Each row of a before or after table is a point. The points were changed in one or more steps. Then noise was added and the rows were shuffled. The steps act on columns, c1 being the first. Name the steps. A step turns or swaps two columns, mirrors them in a line or flattens them onto one, adds a multiple of one to another, or multiplies or shifts one. Angles are multiples of 10 degrees, from the lower column toward the higher: turns from -170 to 170, lines from 10 to 170 but not 90. Use the fewest steps. Two steps may share a column if one is a turn and the other turns, adds or multiplies; they go together, in the order done. Otherwise the lowest column goes first.

Before (9 x 3):
0.057; 0.038; 0.019
-0.044; -0.038; -0.034
0.046; 0.030; -0.023
-0.028; 0.017; -0.003
0.004; -0.003; 0.045
0.030; 0.053; 0.025
-0.008; -0.051; 0.077
-0.055; -0.052; -0.035
0.053; 0.054; -0.044
After, 9 rows:
-0.016; 0.054; -0.067
0.036; 0.052; -0.014
-0.056; -0.051; 0.029
-0.015; 0.016; 0.023
-0.050; -0.040; 0.020
0.046; 0.040; -0.041
0.062; -0.051; 0.044
0.040; 0.000; 0.022
0.003; 0.027; -0.052
Steps: turn c1 and c3 by -60 degrees

Before:
-0.026; -0.018; -0.059; -0.058; 0.047; 0.038; -0.026; -0.032
-0.023; -0.011; 0.040; 0.047; 0.025; -0.083; 0.044; 0.001
0.009; -0.042; -0.003; -0.072; -0.108; -0.004; -0.020; 0.004
0.043; -0.001; 0.019; 0.000; 0.064; -0.065; 0.011; -0.013
0.004; -0.035; -0.015; -0.009; 0.037; 0.053; -0.063; -0.032
0.013; 0.000; -0.031; -0.020; -0.041; 0.022; -0.004; 0.040
0.006; 0.010; -0.027; 0.056; 0.012; -0.113; -0.001; -0.004
0.004; 0.033; 0.014; -0.014; 0.037; 0.027; -0.009; -0.073
-0.036; 0.023; -0.015; -0.090; 0.015; 0.016; -0.124; 0.029
After (9 x 8):
0.045; 0.001; -0.061; -0.041; -0.050; -0.036; 0.010; -0.015
-0.022; -0.009; -0.087; 0.019; -0.046; -0.037; 0.043; 0.002
-0.031; 0.024; 0.020; -0.080; 0.046; -0.004; -0.125; 0.029
0.007; 0.030; 0.009; -0.028; -0.018; 0.028; -0.008; -0.072
0.004; -0.031; 0.045; -0.032; -0.017; 0.032; -0.060; -0.031
0.007; -0.040; 0.004; 0.015; 0.127; -0.003; -0.013; 0.007
0.008; 0.012; -0.048; 0.039; -0.047; -0.106; 0.002; -0.005
0.016; 0.000; 0.033; 0.009; 0.044; 0.000; -0.005; 0.040
-0.027; -0.019; 0.072; -0.075; -0.004; -0.011; -0.026; -0.033
Steps: mirror c3 and c6 in the line at 70 degrees; mirror c4 and c5 in the line at 160 degrees

Before (11 x 11):
0.040; 0.032; 0.036; -0.054; 0.048; -0.064; -0.017; 0.008; 0.051; 0.003; 0.023
-0.009; 0.016; 0.018; -0.066; 0.022; 0.002; -0.067; 0.024; -0.013; 0.004; 0.031
0.043; -0.014; 0.052; -0.056; 0.039; -0.002; -0.030; -0.042; 0.001; -0.030; -0.038
-0.023; -0.058; 0.002; -0.068; 0.003; -0.051; 0.038; -0.059; 0.008; 0.110; -0.058
0.032; 0.032; 0.072; -0.006; -0.005; -0.019; -0.008; -0.010; -0.030; 0.007; 0.035
0.000; 0.067; 0.060; 0.013; 0.084; 0.007; -0.074; -0.030; -0.003; 0.027; 0.016
-0.011; -0.062; -0.046; -0.012; -0.057; -0.080; 0.002; -0.034; 0.039; 0.072; -0.101
-0.021; -0.101; -0.015; -0.043; -0.053; -0.060; 0.000; -0.093; 0.075; 0.059; -0.020
-0.042; 0.031; 0.071; -0.017; 0.069; -0.043; -0.026; 0.004; -0.016; -0.050; 0.023
0.021; -0.051; 0.075; -0.018; 0.041; -0.056; -0.060; 0.028; 0.007; 0.025; 0.011
-0.042; -0.051; 0.039; -0.058; -0.068; -0.041; 0.007; -0.039; 0.082; 0.090; -0.091
After:
-0.009; -0.023; 0.040; -0.038; 0.071; -0.050; -0.025; -0.005; -0.049; 0.044; 0.030
0.002; -0.049; 0.079; 0.030; 0.040; -0.050; -0.060; -0.026; 0.026; 0.013; 0.012
0.044; -0.005; 0.012; 0.023; 0.045; -0.066; -0.021; -0.009; 0.046; 0.063; 0.019
-0.003; -0.027; 0.048; -0.010; 0.039; 0.000; -0.026; 0.040; 0.046; 0.079; -0.036
0.006; -0.012; 0.027; 0.123; 0.005; -0.053; 0.038; 0.062; -0.021; 0.034; -0.056
-0.010; -0.006; 0.002; 0.025; 0.022; 0.003; -0.070; -0.028; -0.014; 0.077; 0.038
0.042; 0.005; -0.008; 0.072; -0.064; -0.077; 0.000; 0.033; -0.001; -0.020; -0.100
0.075; -0.022; 0.031; 0.068; -0.050; -0.061; -0.005; 0.095; -0.006; 0.024; -0.016
-0.003; -0.008; 0.011; 0.024; 0.082; 0.005; -0.073; 0.032; 0.002; -0.028; 0.015
0.086; -0.033; 0.051; 0.101; -0.067; -0.044; 0.003; 0.040; -0.027; 0.030; -0.089
-0.032; -0.013; 0.041; 0.010; 0.000; -0.020; -0.004; 0.011; 0.023; 0.004; 0.037
Steps: mirror c1 and c9 in the line at 50 degrees; flatten c2 and c3 onto the line at 120 degrees; turn c4 and c10 by -110 degrees; multiply c10 by 1.3; multiply c8 by -1
